Each wall is flat, endless, passes through zero and stands at right angles to its row. A trip goes straight from one point to another. Which walls does it cross, in order?

Walls:
(1): +0.03,-0.73,+0.29
(2): -0.54,+0.22,-0.27
(3): -0.46,+0.25,+0.04
(4): +0.11,+0.25,-0.53
(5): +0.31,-0.09,-0.34
(6): -0.39,-0.26,-0.22
(7): -0.31,+0.09,+0.07
(8): -0.37,+0.24,+0.04
(9): +0.09,+0.03,-0.16
Trips:
-0.01,-0.02,-0.55 to -0.67,-0.05,-0.25 => 3, 8, 7, 5, 9
-0.50,-0.08,+0.41 to -1.17,-0.99,-0.22 => none
+0.18,+0.66,+0.11 to -0.48,+0.57,-0.20 => 6

Walls:
(1): -0.21,-0.18,+0.02,+0.90,-0.08,+0.13,+0.74,+0.08,+0.47
(2): +0.47,+0.09,+0.18,-0.26,+0.51,+0.12,-0.49,-0.09,-0.34
(3): -0.43,-0.32,+0.27,-0.07,+0.12,-0.18,+0.28,+0.15,-0.29
(4): +0.39,-0.39,-0.26,-0.09,+0.69,+0.56,-0.14,-0.27,+0.67
(5): +0.39,+0.40,+0.26,+0.33,+0.55,+0.42,+0.38,+0.17,-0.21
(6): -0.34,+0.85,-0.23,+0.04,-0.22,-0.34,+0.00,-0.79,+0.09
Trips:
-0.46,-0.24,-0.33,-0.04,-0.46,+0.12,-1.04,+0.25,-0.57 to +0.72,-0.04,-0.12,+0.27,+0.38,+0.24,+0.34,+0.68,+0.91 => 3, 4, 1, 5, 2
-0.56,+0.19,-0.21,-0.21,+0.60,+0.69,+0.03,-0.31,+0.23 to -0.36,+0.34,+0.06,+0.04,-0.31,-0.17,-0.07,-0.24,+0.75 => 2, 5, 4
+0.04,-0.42,+0.11,-0.46,+0.78,-0.94,+0.74,-0.09,-0.08 to +0.00,-0.27,-0.20,+0.68,+0.37,+0.57,+0.37,-0.07,-0.36 => 1, 2
-0.59,+0.10,+0.18,-0.11,+0.84,+0.22,+0.02,+0.87,+0.04 to +0.56,+0.09,+0.71,-0.16,+0.32,+0.09,-0.09,-0.14,+0.12 => 1, 3

Walls:
(1): +0.50,-0.11,-0.40,-0.38,-0.18,+0.43,-0.02,-0.44,-0.13,+0.30,+0.11,+0.24,-0.68,-0.49,+0.16,+0.00,-0.16,-0.14
(2): -0.19,-0.64,+0.14,-0.60,+0.23,-0.12,-0.01,+0.69,-0.48,-0.15,+0.02,+0.02,-0.13,-0.19,+0.03,+0.49,+0.73,-0.31
(3): -0.37,-0.65,+0.13,+0.59,+0.19,+0.12,-0.38,-0.13,-0.16,+0.00,+0.31,+0.03,+0.19,-0.06,+0.65,+0.09,+0.02,-0.83
(4): +0.39,+0.56,-1.07,-0.48,+0.40,+0.33,-0.89,-0.23,-0.15,+0.22,-0.97,-0.41,+0.00,+0.62,-0.70,-0.12,-0.20,-0.25
(5): -0.21,+0.08,-0.08,+0.49,+0.06,+0.48,+0.04,-0.63,+0.35,-0.08,-0.04,+0.19,-0.08,-0.33,+0.04,-0.06,-0.27,-0.36
(6): +0.15,+0.21,-0.07,-0.12,-0.47,+0.50,-0.40,-0.15,+0.53,-0.10,+0.33,+0.81,-0.31,+0.38,+0.38,+0.19,-0.21,+0.09
(7): -0.39,+0.36,+0.36,+0.24,+0.07,+0.39,-0.03,-0.53,+0.03,-0.27,+0.17,+0.68,-0.43,+0.21,-0.18,+0.37,-0.11,-0.54
(8): +0.19,+0.51,-0.30,+0.01,+0.13,-0.21,-0.07,+0.26,+0.30,-0.91,+0.10,-0.48,-0.67,-0.46,+0.25,-0.13,-0.14,+0.16
Trips:
-0.71,+0.25,+0.02,-0.51,-0.12,-0.06,+0.28,-0.44,-0.79,-0.69,+0.52,-0.28,-0.38,+0.05,-0.23,-0.17,-0.39,-0.44 to -0.11,+0.39,+0.51,+0.31,-0.46,+0.21,-0.03,+0.16,-0.06,-0.09,-0.74,+0.08,-0.32,+0.20,-0.11,-0.49,-0.47,-0.66 => 4, 2, 1, 6
-0.54,+0.33,+0.08,+1.10,-0.16,+0.02,+0.33,-0.24,-0.61,-0.25,+0.65,-0.04,+0.18,-0.28,+0.46,-0.03,-0.27,-0.49 to -0.01,+0.30,+0.21,-0.12,+0.20,+0.43,+0.39,-0.21,-0.08,-0.18,+0.17,-0.30,-0.34,-0.64,-0.62,+0.39,-0.39,+0.61 => 1, 3
